Every row gives one point. Each copy is the shape, with its points in the same order, turned, moved and blurred by noise. Is it also mirrored, or only turned?
In the rows, 128 means zero.

Shape (8 x 2):
[[178 177]
 [129 133]
 [119 148]
 [ 84 167]
 [ 80 145]
 [199 134]
 [116 120]
 [149  92]]
Copy 1 (8 x 2):
[[ 91 181]
 [123 123]
 [135 133]
 [175 139]
 [174 115]
 [ 56 149]
 [127 105]
 [ 88  92]]
Copy 1 is: mirrored
Copy 2:
[[189 121]
 [127 130]
 [127 108]
 [108  76]
 [ 94  92]
 [185 169]
 [107 135]
 [117 172]]
Copy 2 is: mirrored
Copy 3 (8 x 2):
[[191 157]
 [125 127]
 [122 147]
 [ 93 174]
 [ 84 159]
 [200 114]
 [113 119]
 [140  85]]
Copy 3 is: only turned

Shape, 9 rows:
[[131 160 131]
 [112  88 165]
 [ 99  96 143]
 [ 97  96 114]
 [178 113  90]
 [185 165 143]
 [133 173 170]
 [160  68  81]
 [114 127 102]]
Copy 1, 9 rows:
[[140 156 145]
 [112  81 125]
 [ 94 101 132]
 [ 77 123 126]
 [125 168  69]
 [186 161 113]
 [170 134 165]
 [ 84 145  53]
 [ 98 154 131]]
Copy 1 is: only turned
Copy 2:
[[139  93 114]
 [ 97 146 163]
 [101 154 137]
 [116 167 118]
 [199 139 140]
 [174  71 151]
 [119  66 136]
 [184 188 146]
 [139 139 104]]
Copy 2 is: mirrored
Copy 3:
[[147 165 124]
 [ 93 103  99]
 [115 109  84]
 [146 114  69]
 [181 106 154]
 [131 159 188]
 [ 93 174 133]
 [185  61 130]
 [163 134  96]]
Copy 3 is: only turned
Copy 4, 9 rows:
[[139 147 163]
 [119 156  75]
 [100 149  98]
 [ 74 130 121]
 [127  66 123]
 [192 105 147]
 [173 164 146]
 [102  57 109]
 [ 96 117 157]]
Copy 4 is: mirrored

Shape (12 x 6):
[[ 76  29 176 148 117 140]
 [147 155 128 146 110  99]
 [115 165 158 146 134 125]
 [ 86 153 114 139 134 110]
 [191 160 141 138 124 133]
 [ 82 169 126 136 116 159]
 [131  47 148 148 177 136]
 [140 170 129  65 166 129]
 [133 150 115 105  89 143]
 [ 81 168 110 145 206 127]
 [187  56 132 121 102 160]
 [ 99 129 201 117 127 126]]
Copy 1 (12 x 6):
[[ 69  89 134 158  35 120]
 [106 176 113 152 157 108]
 [124 178 101 131 119 141]
 [ 96 146 106 116 150 158]
 [160 188 122 177 144 101]
 [103 153 137 128 145 188]
 [130  73 100 167  81 104]
 [179 151 139  92 156 120]
 [123 167 171 141 152 131]
 [138 121  65 113 158 182]
 [134 124 177 204 106  73]
 [118 171 126 104  71 130]]
Copy 1 is: mirrored
Copy 2:
[[ 92 142 216  96 134  48]
 [124 163 106 165 136 137]
 [130 149 122 133 178 139]
 [114 162  94 106 147 122]
 [155 120 122 187 138 148]
 [ 83 125 110 112 172 151]
 [162 115 175 110 119  55]
 [169 124 120 102 122 196]
 [ 93 130 122 147 118 166]
 [159 126  76  70 180 119]
 [125  90 176 177  76  95]
 [128 164 183 115 168 144]]
Copy 2 is: only turned

Shape (15 x 9):
[[194 173 127  79 125 132 157 101 163]
 [124 149  96 129 173 105 134 167 156]
 [ 73 143 119 128  86 149  91 138  56]
 [129 106 162 132  93 113 195 117  98]
 [123 181 187 150  91  93 117 143 163]
 [ 87  99  85 129 152 123 141 169  86]
 [156 140 111 131 145 105 158 140 133]
 [163 106 180  98 152 145 126 116 165]
 [ 92 126 136   9 112 146  74 115 145]
 [ 79 150 100 146  77 106 134 127 164]
 [106 190 167 140  64  72 148 129 132]
 [170 166 200 128 103 160 118 149 155]
 [132 129 110  87 151 169  98  50 132]
 [176 143 125  92  93 125 152 138 103]
 [204 119 105 152 149  90 148 117 159]]
Copy 1 (15 x 9):
[[118  93  92 106 116 167 106  89 103]
 [190 133 132 136 146 133 105 153  92]
 [163 148 176 196 139 138 143 107 210]
 [135 164 121  98  75 151 154 135 181]
 [110 122 164 138  87  76  81 119 139]
 [207 173 152 146 145 161 153 156 153]
 [165 130 112 120 108 140 132 138 103]
 [103 121 173  86 125 163 133 114 101]
 [136 130 177 106 206 171  74  58 171]
 [154 112 122 135 147  88 108 155 181]
 [128 145 123 145  71  73  86 113 176]
 [ 81  91 180 141  80 146 103 112 122]
 [113 118 135 123 192 152 168  70 123]
 [153 104 114 130  84 184 117 100 151]
 [175  85 108  95  95 131 152 126  76]]
Copy 1 is: mirrored
Copy 2 (15 x 9):
[[171 185 138 137 106  98 115 164  75]
 [116 105  94 150 111 120 120 171 147]
 [ 89  96 195 116  73 166 183  98 128]
 [148 172 174 113 141 156 201 163 145]
 [ 72 186 186 151 105 108 114 157 161]
 [131  69 118 124 113 167 180 149 153]
 [136 133 118 139 123 111 156 174 126]
 [143 159 155 160 178 139 103 148  96]
 [180 106 208 149  95 167  60 101 103]
 [113 151 143 117  86 115 135 103 190]
 [ 94 191 199 121  78 102 147 163 179]
 [ 81 203 174 181 125 139 118 151  95]
 [155 112 156  99 136 117 103  93  67]
 [161 157 166 156  91 130 175 160  95]
 [148 145  98 158 155  57 159 166 118]]
Copy 2 is: only turned

Shape (17 x 12):
[[161 112 174 139 149 165 183  91 160 182 114 146]
 [157  95  76 157  78  91 112  96 170 152 101 123]
 [ 68 131  85 134  96 148 142  91 103 124 172 156]
 [151 113 170 117  78 182 110 107  88 116 173 150]
 [148 108 170  94 106 139 147 162  81 126 115 126]
 [152 182 158 152 117  89 182 115 100 121 123  96]
 [159 174 109 104 170  84 189 168 149  97 192  86]
 [101 141 110 153 119 135 144 125  67 125 101  79]
 [144 101 174  76  92 120 119 107 142 172  89 106]
 [143  86 153  93 114 173 118  68  98 130  93 151]
 [139 160 141 145 159  92 111 137 160  99 129  80]
 [162  99 188  81  85 119 104 135 146 161 119 129]
 [155 178  99  85 117 179  96 146  87 164 156 117]
 [132 113 134 119 173  81 103 160 113 159 169 136]
 [ 86 182  93 125 165 102 184 162 149 160 132 155]
 [104  98 183 114 114 147 182 163 154 148 110 123]
 [147 199  92 109 148 150 144 160  95 118 102 147]]
Copy 1 (17 x 12):
[[153  61 171 157 143 148 156 118 128 168  47 154]
 [105  73 141 105 108 167 151  80 114 151 175 199]
 [ 73 134 101 142 143  99 156 110  89 174 142 105]
 [ 81 177 153 139 146 158 149 134  93 213  77 160]
 [121 145 174  99 147 150 137 190 143 192 104 150]
 [104  88 205 128  66 134 168 181 112 170 119 116]
 [ 90  81 125 106  76 191 144 220 105  98 101  86]
 [120 124 158 139  90 103 109 159 134 191 164 121]
 [130 100 212  97 169 190 132 115 138 187 126 151]
 [155 149 177 160 182 152 145 120 105 198 122 170]
 [116 120 179 115  60 177 121 137 133 102 124 111]
 [112 123 198  74 165 199 142 122 135 181  96 163]
 [136 145 102  97 103 192 126 145  99 231 113  98]
 [135 126 140  50 118 142 108 146  90 121  92 125]
 [139  70 104  90 106 119 179 146 141 128 113  61]
 [108  94 169 117 167 138 140 149 194 157  82 135]
 [169 140 110 118  79 158 181 176 131 182 131  95]]
Copy 1 is: mirrored
Copy 2, 17 rows:
[[121 174 114 136  91 169 188 142 105 120  44  65]
 [121  81 166 175  64 127 117 135 184 115  69  93]
 [153 120 179  86 134 147 188 126 183  84 122 128]
 [128 125 167 152 126 190 184 118  91  74 153  92]
 [ 99 112  77 140 124 155 160 144  95  84 144 108]
 [140 110 113 164 159  92 165 144  94 128  75 140]
 [163 150  74 152 193 134  93 110 143  82  58 171]
 [150  97 106 130 148 109 178 144 158 155 143 108]
 [108 126 104 150  66 105 145 127 103  73 109  48]
 [ 85 117 143 125 122 160 182 131 121  91 123  25]
 [140 164 123 171 152  95  90 139 136 135 108 126]
 [100 137 119 164  61 135 122 127  86  61 116  80]
 [177 100 116  99 126 172 125  66 101 118 146  96]
 [ 89 164 109 141 110 133 116  76 144 115 119 155]
 [144 152 105  59 120 125 124 141 152 128  58 168]
 [127 171  73 132  82 143 163 188 124  78 107 105]
 [139  93 103  77 166 155 108 135 104 147 107 124]]
Copy 2 is: mirrored
Copy 3:
[[171 143 166 132 127 139  89  92 160 204 138 125]
 [149  67 130 180  90 117 132 134 142 131  56 119]
 [115  74  73 113  92 195 160 158 154 174 143 117]
 [ 99  98 142 166 113 212 102 133 134 143 186 157]
 [154 120 156 111 137 179 101 152 133 102 159 176]
 [157 153 137 147 143 116 187 151 165 126 162 154]
 [140 154 119  94 133 124 160 128 222  59 163  77]
 [181 115 112 125 142 179 188 163 105 125 134 135]
 [172  71 158 132 116 110  86 112 108 129 150 165]
 [128  89 131 133 136 184  96  88  96 166 130 178]
 [136 154 123 139 117 101 153 131 120  83 141  82]
 [145  84 165 146 106 120  58 130 124 111 161 160]
 [187 103  66 164 118 206 101 121 148  93 183 126]
 [133 116 100 122 164 130  77 178 149 104 143  84]
 [185 155  63  77  97 124 130 165 191 146 130  99]
 [173 128 184  75  91 144  99 151 135 150 151 136]
 [180 171  58 125 114 182 133 128 159  97 135 153]]
Copy 3 is: only turned
Copy 4:
[[141 160 164 148  81 122  98 189 200 102 118 102]
 [ 80 105 146  74 150 131 125 135 170 155  74 134]
 [ 72 163 157 162 129 182 126 130 121 141 156 181]
 [ 87 136 184 135  41 150 154 160 100  84 132 155]
 [127 110 130 149  68 101 149 116 131  61 124 156]
 [138 125 140 130 123 150 189 102 201  87 168 118]
 [218 148 125 103 183 172 158 111 128  59 151 129]
 [119  92 131 173 112 136 157  85 151 148 157 135]
 [113  96 180 102  76  94  83 120 170  90 111 136]
 [ 95 135 197 165  53 110 121 126 143 119  75 141]
 [146 133 148  91 148 125 145  88 128 107 151  76]
 [112 113 165  82  66  83 103 140 141  69 108 146]
 [171 137 150 106  50 144 142 116  99 154 152 189]
 [147 150 157 107 148  60 141 140 101 106 160 157]
 [156 194  94 132 157 134  97 108 163 124 170 159]
 [115 113 102 151  93 114  75 149 156  66 137 115]
 [170 178 101 133  85 135 160  71 136 138 130 156]]
Copy 4 is: mirrored

Shape (17 x 12):
[[176 115 111  82 159 146  88 107  83 128  88 100]
 [156  99  89  97 132 167 184 102  47 123 161 113]
 [142  94  94 126  91 148 174 178 164 124 136 133]
 [ 92 132 110 143  80  74  90 173 132 134  75 120]
 [197 149 122 131 147  85 140 129 152 122 152 119]
 [158 108 119  86  94 119  98 130 141 118 154 160]
 [106  94  91 108  86 168 191 110 135  80  71 120]
 [117 172  92 102 171 112 106 175 165 166  72 112]
 [129  86 128 143 157 118 119 170 165 140 156 144]
 [ 84 126 116 152  76 152  81 120 164  78 104 110]
 [ 93  85 154 108 164  91  87 183 131 167  74 171]
 [117  87 162 165  81 163 178  93 150 111  97 136]
 [103  93 175 117 171  90 130 112  65  72  98 141]
 [132 174 121  72 103 140 144 149 150 128  86  65]
 [175 171 195 121 160 168 162  97 117 107 128 160]
 [106  97 120  99  94  66  89 154 149 168 148  64]
 [170 108  97 152 130 147  97 178  97  66 107  99]]
Copy 1 (17 x 12):
[[115 214 152  70  89 132 153 146  98 146 142 103]
 [162 186 182 119  83 201 121 106  76  95 102  88]
 [142  99 106 139 119 153 127  89  94 155  93 105]
 [ 47 132 107 157  88 124 136 130 171 176 115 139]
 [147 140 118  97 130 177  93 161 112 169 137 162]
 [164 150 127 123 117 148 151 114 154 166 147 109]
 [128 150 107  89  98 137 129  70 126 116  19  75]
 [ 37 137  71  97 127 136 135 162 105 152 153 105]
 [132  82 120 132 110 117 117 130 107 138 159 133]
 [ 92 128 142  93 136  96 157  67 178 142  89 152]
 [ 90 118 108 143  58  68 142 178 136 144 159  94]
 [152 143 143 137 126  75 114 113 132 120  30 124]
 [126 143 177  80  32 112 124 182 161 103  91 125]
 [ 67 157 126  88 161 174 144 140 129 167  78  73]
 [179 163 148  94 143 139 162 209 119  91  74 139]
 [ 67 122 169 143 125 145  79 119 159 195 156  98]
 [105 146 156  78  71 156 172 105  86 176 104 166]]
Copy 1 is: only turned
Copy 2:
[[ 92 165 100 128  92 168 126  85 134 157 129 128]
 [124  90  74 105  92 108  95  81  98 148 197 115]
 [159 110 119 141 197  93  89 140 152 143 160 120]
 [147 194 144  91 177 123 152 187 115 127 100 118]
 [130 139 160 169 130 162  89 140 125 132 167  59]
 [150 119 143 106 137 173 114 155 163 171 163 122]
 [140  95  68 137 169 101  83 140  85 152 107 173]
 [106 182 116 179 178 137 195 139 136 142 114  85]
 [174 128 160 158 140 119 142 141 177 109 155 113]
 [120 103 177  98 166 126 128 160 115 140  70 163]
 [176 189  99 134 126 142 194 172 188 103 117 130]
 [174  71  99 122 138 109  71 151 126 113  72 123]
 [136 144  94 130  45 146 129 178 108  80 137 158]
 [ 67 148 102 150 160 106 118 160 121 186 106  93]
 [ 92  60  85 155  93 179  96 150 150  94 128  71]
 [160 186 179 113 118  85 142 165 144 197 130  91]
 [ 87 165 152 116 150 128  92 105 135  94 151 161]]
Copy 2 is: only turned
